Each row is a point. To make a cloud, some directions were put in groups of two or more. Within a group, all points are equally far from the middle, so they leave a hole (a ring in 2 directions, a hollow ball in 3). The other directions are filled evenly. Then the cloud was stretched, turned, moved and blurred a little. Count the holes, and give their numbers of directions, smallest first.

Cloud:
[[-12  -2]
 [ -2  37]
 [-46 -16]
 [ 34 -15]
 [-31  14]
 [ 16  -5]
 [-13  14]
 [ 37  -2]
 [  8 -24]
 [ 10  39]
 [ 20 -60]
 [  9  -9]
 [ 12  19]]
Holes: 0

Cloud, 31 rows:
[[ 16   0  26  10]
 [ 15 -11  26  12]
 [-16  25  15 -24]
 [-18 -18  28 -16]
 [-54  19 -12   9]
 [-20  20 -12  46]
 [  4  35 -10  34]
 [-13   4  23 -26]
 [-11  -3 -59  21]
 [ 24  14 -31 -27]
 [-60 -12 -18   3]
 [-55  -7 -32  -4]
 [-41 -26 -41  -8]
 [-51  16  -5  22]
 [ 29  10  12  13]
 [ 29  14  10  14]
 [-25 -10 -11  50]
 [-40  34 -13 -10]
 [-45 -14   2  36]
 [  1 -29 -21 -34]
 [ 15 -38  -7  24]
 [  6 -11 -16 -41]
 [-34   5 -55  -3]
 [-11 -20  33  -2]
 [ 20  34 -22  26]
 [-40  -9 -51  -4]
 [-23 -29   4 -32]
 [  7 -16 -18 -39]
 [ -6 -34  20  23]
 [-21  34  12 -13]
 [-59 -17 -11   7]]
Holes: 2 (2, 2)

Cloud:
[[ -8 -43 -44 -18 -31  -3]
 [-17 -14  -4   4 -46 -20]
 [ 23  19 -17   3   4   4]
 [ 25  20   1  -3 -34  19]
 [  7 -10 -16 -20 -27  -6]
 [  4  32 -44  -1  20  19]
 [  0  -7   7   0  30 -43]
 [ 14 -18  -4  -9 -14  18]
 [  1 -38  12  18  16  29]
 [ 24  18 -19 -10  13  20]
 [ -6   9 -36  40   7  19]
 [-10 -16   7  41  -3  34]
 [-46  18  19   3 -23   4]
 [ 12 -34 -50 -25 -11  21]
 [ 15 -51  14   3 -60  18]
 [ -9   6   8  -5  28  -5]
 [-32  14  -8  16  25 -25]
 [ -6 -17  25  31 -10 -38]
 [  4  10 -25  -7   5   6]
 [  6   5 -34  15 -20  12]
 [-10   8  44 -33 -19 -19]
 [-49 -43   4  12  -3  -6]
 [ -6  17  26  14  19  19]
 [-14   7   0 -44 -39  23]
 [ 33 -23   6  -5 -50  22]
 [ -8 -12 -17  -7   1  10]
 [-32 -35 -10  15 -37  -3]
 [  6  -2  40 -31  -3   6]
 [ 15 -16  22 -32  12 -35]
 [-40  12 -24   3  25 -26]
 [-26 -35   4 -16 -53  -1]
 [ -6 -31  44  -5  -1  12]
 [ 15   4 -20  45   2  21]
 [ 34  13  41 -12  16  22]
 [-10 -41 -24  18 -23  39]
 [ 43 -19 -13 -46 -26  -3]
 [ -9   3 -17  15 -39 -16]
 [ 10  -8  -6  10 -25 -25]
 [ 11 -40  11  20   0  24]
 [-41 -17   8  16 -13   8]
 [ 18 -47   4  43  16 -16]
 [-14   1  19  21   1   6]
 [-22   1  -3  -8 -50  19]
 [-16 -14  29  11   9 -20]
 [ 25 -39  24  22  -1  -6]
 [ 16 -12   3  14 -17  -3]
 [ -1  -4 -28  -2  -3  26]
 [ 12  10   1   0  14   8]
 [-30 -13   2  12 -52  17]
 [-11  27   8  14  23 -19]
 [ -5 -30 -15   5 -27 -11]
 [ -3  -5  35 -28  -8  15]]
Holes: 0

Cloud:
[[ -4 -16  24  23  11  -3  -9 -18]
 [ 25 -43  -1 -26   8  11 -48   0]
 [-12  -9 -39  18  34 -10  -8  50]
 [ 36 -31   4 -22 -33  -8 -12  -2]
 [-43  -7   0   3 -42   2  24  -9]
 [  5 -11  12 -10  20 -17  35 -29]
 [ 38 -17 -33   2  48 -10 -27  20]
 [  1  40 -26  -7  33  -1 -30  33]
 [ 16 -18 -30 -39  -2 -16  16 -49]
 [ -5 -17 -22 -40  15 -11  48  29]
 [-12 -14 -31  -1  -1 -42  -5 -26]
 [-13  -7   9   6   6  29  -3  42]
 [ 40   8 -48  31 -17 -24  28  16]
 [ 22  14 -46   8 -40  20  -5   5]
 [-29 -23   3  13 -17  33  -9  -2]
 [ 30   1  17  28  10 -17   4  18]
 [ 32   0 -10  18  18 -23  46  -1]
 [ 11 -16  22  19  31 -19 -15  12]
 [-10 -22  19   6  10  -9  35  -8]
 [-27  34 -21  10  -9   0 -49  10]
 [ -7 -23 -49 -32  23  21 -17 -16]
 [-42  -9 -32 -18  -4 -34 -32  -9]
 [-12 -39 -25 -27 -31  16 -12  20]
 [-20 -40 -14 -14 -48   5  22   2]
 [-22  -2   6 -37  28  18  20  -2]
 [ 20 -16  -8  -7 -60   2   5 -44]
 [ 42 -12 -42  -2  33 -27  15  14]
 [ -7  20 -12 -34 -42 -14 -49  -1]
 [ 27 -36  -2 -41   4 -37  10   6]
 [  6 -12 -22 -48 -21   6 -42  49]
 [ 10 -39   6 -32  31   7   8  49]
 [ 23  38 -28   0  20   7 -11  -7]
 [ -3 -35 -31  38 -28 -10  22  -4]
 [  7  43  14 -25  21  -9  -8  -2]
 [ 18 -35  -4  14 -48  -4   6 -19]
 [ 24  24 -30  21 -19 -33  22  17]
 [-29   8 -60 -12 -22  20   5 -16]
 [  9  21 -19  16  11  24   5  47]
 [-16   1 -36  21  20  -6  -8  55]
 [ 25 -23  -2  41  15 -22 -21  36]
 [ 40 -14 -39  16  39 -23  -7  29]
 [ 13   7 -40 -36  10  27 -45  39]
 [-12 -34 -17  -1 -18   1 -49 -24]
 [-21 -19  -9  28  23 -11 -30  39]
 [  2   1  18  31 -23  -5  22 -46]
 [ 56 -23 -25 -22  33 -11  22  19]
 [ 26 -10  11 -21 -35 -31 -28   5]
 [ 34  -1   3 -23  44  16 -43 -18]
 [ 23 -30  10 -19 -13 -50   7  12]
 [ 42   6  23  -4   6  -2  25  13]
 [-15 -19 -42 -20  -5 -28 -10 -36]
 [ 25  -8  -4  26 -35  15 -14 -19]
 [ 43  13  10 -22  30  12 -15   3]
 [  2 -55  -5   4 -43 -12  39  22]
 [-14  17 -54 -23   2  14 -41  13]
 [ 44 -10  -4 -38   8  -4  31 -19]
 [ 18  15 -55 -27 -27 -18   3  28]
 [ 23   8  31   0 -19 -22  -8  18]
 [  3 -24  16  31 -17  23  24 -36]
 [ 53  10 -24  -2  36  -7  -3  25]
 [ 46 -20 -36  12  36  -3 -20  25]
 [ 29  17 -51 -10 -14 -26 -16   3]
 [ 32   5  -9  36 -32  13   4  21]
 [ 18   2 -28  20 -41  40  15  36]
 [ 26  29 -52 -16   0 -10   9  14]
 [ 40   6 -39 -34  -1  31  35  37]
 [ -6 -33  -8 -11  24  32 -52   0]
 [ 15 -23 -49  15  26 -23  31  14]
 [ 17   9 -37  11  -9 -32 -17 -22]
 [ 10  23 -36  27 -15  15   3  34]
 [ 53 -21  20  -8  28 -11   3  38]
 [ 19  31   7  24   4  -8  -8  14]
 [ 31  19 -25 -34   4  42 -10   3]
 [ 43 -29  12 -19 -38  -9  28   2]
 [-11  30  15 -51  11 -21 -21  21]
 [ 24 -44  18   0  14   2  34  28]
 [-10 -12 -26   6   3  57  20   6]
 [-38  18   1 -30  15 -19   3   5]
 [  7 -34  19  21  -9 -27   7  18]
 [ 32 -44   3 -42  26  -6 -15  17]
 [-25   5 -16  27 -32  29  15  13]
 [ 13 -27 -28  36  22   5  41  23]
 [ 13   6 -34 -46 -49  21  18 -10]
 [ 19  17 -24  19 -31  43   1   1]
 [ 24  -5  -5 -11 -53   0 -10  41]
 [ 32   2   1  12  27 -18  26   2]]
Holes: 2 (2, 4)

Cloud (95 x 9):
[[  5   0  10  19  30  -1   8 -22  -3]
 [-11 -27 -19   1 -20  -1 -16  21  -6]
 [ 22  20 -24  14  22  39 -12  -2  -8]
 [-22  10 -30 -10  -9 -13   6  18  38]
 [ -1  12  38  -5 -12 -20  -9   3  13]
 [-13   6  12  24  19  27  -3  21  42]
 [-28  19  11 -17  -8 -20   6 -17 -23]
 [ 15  31 -17 -16   5 -26 -22  12  -1]
 [ 12  13 -29 -21 -21 -15  15 -16   7]
 [ 10  12 -33  24  13  40  18  -7  -7]
 [ 17 -11 -18  22  20 -29  17   3   0]
 [-16  10   7 -12   9 -25  -8  37 -20]
 [-25  -4 -24 -25 -16  13  -9   2  19]
 [ 28   4 -18 -27   9  11   9  31  24]
 [  7   0 -42  -5  18  14 -17 -13  39]
 [ -1  36 -13 -11   2   0  26   1 -17]
 [ 15  -8 -23 -32  36   9 -16  10 -15]
 [  7   9  21 -18  36  -5 -13   7  -6]
 [ 23   5  18   9  23  -1  -8  -4 -12]
 [ 26  19  20 -19  24  10  -2  -2  21]
 [  9   6   6  14 -22  13 -24  29  43]
 [ 17  -4 -17  36  -7  17  -4  29  21]
 [  3  -7   8  -9 -25 -31  10  18  17]
 [ 49   9 -38  -6   8   0   7 -35  -2]
 [-10  -1  31  15 -32  14  13   6  -2]
 [ 19  -9 -58   0  26  12   2  -7 -24]
 [ 29  15 -20  10  -9   5 -16  30  11]
 [-11  15 -20  38  -2  25 -11   3  17]
 [ 19  -7  -3 -11  43   7  12   2  -9]
 [  0  18 -16  -4   8  19 -12 -38   4]
 [-20  13  26 -32   3 -22   9  -5 -13]
 [-15 -17  11   6 -24 -26  -4  -5  28]
 [  2   8 -31 -21 -25 -23  -1   9 -12]
 [-20 -17 -35 -13   3  13 -15  14  12]
 [ 16  -4 -28   8  20  -5  -1 -11  47]
 [ -3  -8 -12 -11  33   4  18  -5  47]
 [-21   9  -9  14  -4 -16  14  21  45]
 [ -4   8 -25   9  24 -28  -3  11 -32]
 [ 25  -6  -9  -8  24 -23   0  31  16]
 [ -6 -23 -15 -13  15  25  -8  15  -5]
 [ 23  25  -2 -29  17   6   2 -20  28]
 [ 46  17 -27  11 -19 -16  -6  -8 -11]
 [ 17  10 -18  43   3  45  11  -1  -1]
 [ 42 -20 -11  -5  17  -3 -14   5  14]
 [-34 -15   4  -8  12  10  10  -8  12]
 [  6 -11 -32  17 -25  20   8 -10  31]
 [ 28  27  16  -8  -6   8   6 -16   8]
 [ -8 -13  -9  -4   6 -36  23  12  17]
 [-17  -6  10  13  32  18 -18  11   8]
 [ 28 -30  -9  -5  -4   3 -30  -4  -2]
 [ -5 -27  -6  19 -14  -4  -1  30   6]
 [-32  35  -8  -7   0  -6  16   4  -1]
 [ 39   3 -30 -14 -16  18 -23 -24  -6]
 [-35   1  24   9 -27 -12  -6  -9  -7]
 [-23 -10  12  14 -11   9  28  -6 -15]
 [ 22  -6 -45  -9  22  12 -34  -3  10]
 [ 10 -13  -1 -22   4 -22 -39   6   9]
 [  5  -8  -8 -13   6 -44 -15 -12  -7]
 [-39  13   0 -10  42 -14   0   5  -1]
 [ 22  -2 -19  34 -18  23 -19  19  26]
 [ 16   0  23 -15 -13  -4  15 -12 -25]
 [-10  24  16 -30 -12   1 -21   0 -15]
 [ -3 -15 -17 -10  42   9  10   2 -12]
 [-28  13   0  -7  24 -21   4  29 -20]
 [-26 -20 -22  12 -23 -18  -2   4 -10]
 [  6  17 -11 -32  19 -12   7 -13 -38]
 [-12   1 -14  27  21   9 -26  -9 -11]
 [-16 -21 -14  -7  27  20   3   7  -1]
 [ 25  -6 -60  11  23  14  -9 -11   4]
 [ -4 -20 -16  -3  21  -8 -42   4  21]
 [ 12 -19  14 -18  -2  25 -15   7   7]
 [-20  14 -26  -4  17  12   8 -25  -2]
 [-12  -8 -13 -23 -17  26 -21  -2   5]
 [ -1 -34  -3  12 -31   4  -3  10  15]
 [ -9  18 -34   7  13 -32  -2  -8  -9]
 [  5 -16  -2  32  26  25  10 -16 -11]
 [ 50  -2 -14  13  18  39   1 -16   6]
 [ -7   6 -19   8   4  -4 -45  -7  17]
 [ 24  31 -22  23   8 -12  18  -1 -18]
 [  1 -12   4 -20  -8 -14  32  -7 -13]
 [  2  -4   9 -25   5  -6  24   9 -22]
 [ 18  -7 -38  13  16  35  14  -2  23]
 [ 26  20 -27 -28   5 -17 -23  18  14]
 [-25  21  -5  23 -11  23  -8   4  31]
 [  6  -7 -30 -27  -6  13 -25  23   0]
 [-10   7 -12 -19   9   0  26  -7  45]
 [  5 -19 -21  22 -10  -6  21 -17  29]
 [ 11  -9 -55  16  13  11 -18   9  -1]
 [-12  10 -19  14  26  12 -21  18 -14]
 [ -1   1  -6   7  39  13 -13   3 -22]
 [-26   5 -17  25   4  21  -5  -1 -18]
 [ 14 -27 -10 -17  35   8 -24   6  26]
 [ 23 -18 -20  -8  21 -23  21  10  -6]
 [ 13  -6  10   3  12  38  -9 -11  40]
 [ 32  12   0 -14  -2   9   7 -32  19]]
Holes: 3 (2, 2, 4)

Cloud:
[[ -2  27 -22   0 -19 -23  15  10   5]
 [ -2 -10  27  20 -18  -1 -46 -32   5]
 [ -5   1   3   4  -9 -22  10  -6 -35]
 [-42 -19  -1  -8 -29  21  11   7  25]
 [-25   3   6 -19 -13   1 -42  19  35]
 [-23   2  16 -20 -49  -8  -6 -24 -49]
 [ -3  60   8  11  10 -23 -20  21  11]
 [ -5 -18  30 -27  -7   9   8  21  38]
 [ 14  39  19   2   9   9  11  -1  33]
 [-20   2 -16  -8  22  13 -13   9  24]
 [ -2  13 -21 -23  -4  12 -23  -4   2]
 [  1  16  22 -41 -11 -15  -9  51  14]
 [  4  11  30 -33 -21  21  -5  37   0]
 [-12  25  36 -49 -14  -7 -29  10  21]
 [-28 -10 -14  10   8  22  -1  -4  36]
 [ 30   6  -3  -2 -13 -19  27  23  -2]
 [ -4   3 -38  27  -5  -1   0   1  10]
 [ 32   8 -10   0   5 -35 -10 -23  15]
 [ 39  34  17 -17   1  10   7 -19 -17]
 [ 15   1   3  10 -36  -2  27   7  14]
 [ 11  -4  18   1  25  16  18  19  31]
 [-16 -10 -18  12  16 -19   2   3 -24]
 [ 30 -26  11  -3  -4  -2 -17 -24   7]
 [  1   7  24   1   9  -6 -13 -13 -45]
 [-20 -24  14  -9  -5 -13   9  15 -12]
 [-45 -16  -3  -5 -19  15  19 -12  23]
 [-41  14   1   9 -25  -1  -6  31  14]
 [-14 -11  -1 -10 -34 -34  -3  24 -28]
 [  8   2   8  11   1 -43 -21 -29  28]
 [ -6   1  48  -3 -33 -11  23  -9   7]
 [-29   1 -30   7 -22 -14   4   5  32]
 [ -5  12  -7 -48 -17 -16   5  20 -13]
 [-31 -14   0 -25 -16   3 -21 -12   3]
 [-14   8  12 -36 -16  15   5  15  22]
 [ 11 -37  22 -14  -7 -17  -9   1  42]
 [-23   4  -9  11  -4   2 -11 -46 -13]
 [-17   4 -40  -6  21  -8  -1  -1  41]
 [-12  18 -17 -18  14 -29 -28  -1  16]
 [ 29   7  13 -14  11  11  24 -29  -7]
 [-37   9   4  -9  -7 -23 -37 -29  13]
 [ 38  42  -2  -6  -5   7  12  -9 -24]
 [ 10  18 -25  11  -2  17  16  14   0]
 [-27  26 -21   4 -19  -8  11  -6   0]
 [ -2  14   2 -22  -9 -36   7 -29 -14]
 [ -6   7  44  14 -28   7 -38 -29  17]
 [-14   4  25 -22 -19 -18  12 -36 -15]
 [  5 -21 -27 -20  21 -33   0  -9  26]
 [ 14 -15  17 -30 -23  -2  25 -36 -15]
 [-10  17  10   7  10 -19  20 -21 -24]
 [ 17 -30  18 -23 -33   9  12 -23  26]
 [-17  22  16 -22   2  29  16  -4  -8]
 [ 21  43  18  -6 -13 -24  31   1  -4]
 [ 40  26   8 -15  -1 -27  -6 -30 -20]
 [  6  34  19  -7  23  30   3 -21 -30]
 [-32  34  -8  -8   9  -4   1  19  -2]
 [-14  -2 -23  -4 -58 -13   9  26  -2]
 [-16  12 -31  17  -8  -5 -12 -41  -4]
 [  5  -2   0 -36 -14 -21  -1   0  46]
 [ 25 -14  -7 -19 -50 -30   4 -33  20]
 [  0  -9  20  -7  34   4  29  13  13]
 [ 15   4   4 -41  -3  -3  33 -34  32]
 [ 21  26   1 -46  22  -5 -11  -2 -12]
 [-35 -10  22 -25 -30  10 -22 -29   7]
 [  8  30  50   9 -10   3  -5  -2  -9]
 [-14   8 -14  -3 -42 -26   8  16  28]
 [-15   7  13   3   0  21 -25 -29  -9]
 [ 26   5   1 -29 -17  23  26  19 -10]
 [ -9 -18  -5  -4 -32 -41  17 -10  32]
 [-27   9  31  13  14  20   1   2  13]
 [  3  17 -25  -7 -26  -3  -1   8  10]
 [-25   8  35 -16 -10 -10 -13   0 -34]
 [-42 -13  -9   7   8 -20 -15   5  26]
 [ -3  -2  24 -32   1 -29  -8   5   5]
 [-21  24 -12  12   5  -3   0 -52 -20]
 [  5   6 -30 -24 -46   0  17  31  -8]
 [-29   6  -6  19 -34  -7 -11  11  38]
 [-28  -9  27 -22   4   4  37  31   4]
 [ -4  43  11   2   9   5 -19  12  36]
 [ 13  34   4   7  -1 -30 -14  21  16]
 [ -1  14   5 -32 -40  -2 -30 -13  37]
 [ 15  15  17 -34  11  16 -32 -14  -3]
 [ 27  24  20   4  23  -1  -5 -14  31]
 [-31  -4  34 -15 -20   6   6  11 -23]
 [-28  23   1 -19 -14 -20 -18  36   5]
 [-13 -16   8 -16 -14   9  34 -29 -16]
 [-40  16   2   2   7  -1 -22  22   4]
 [ 11  -9  41 -23 -27  -9  19  11   8]
 [-24  14   1 -24 -43 -31 -15  15   8]
 [ 26   3   0 -37 -37 -28  -6   3   3]
 [ 13  -3 -23 -33   8 -10  20  12  26]
 [-22   0 -13   6  -4  24  38 -11 -25]
 [ -4  24  -1 -33 -23 -34 -10 -26  36]
 [ 32  30  11 -26 -12 -21  35 -20 -14]]
Holes: 1 (4)
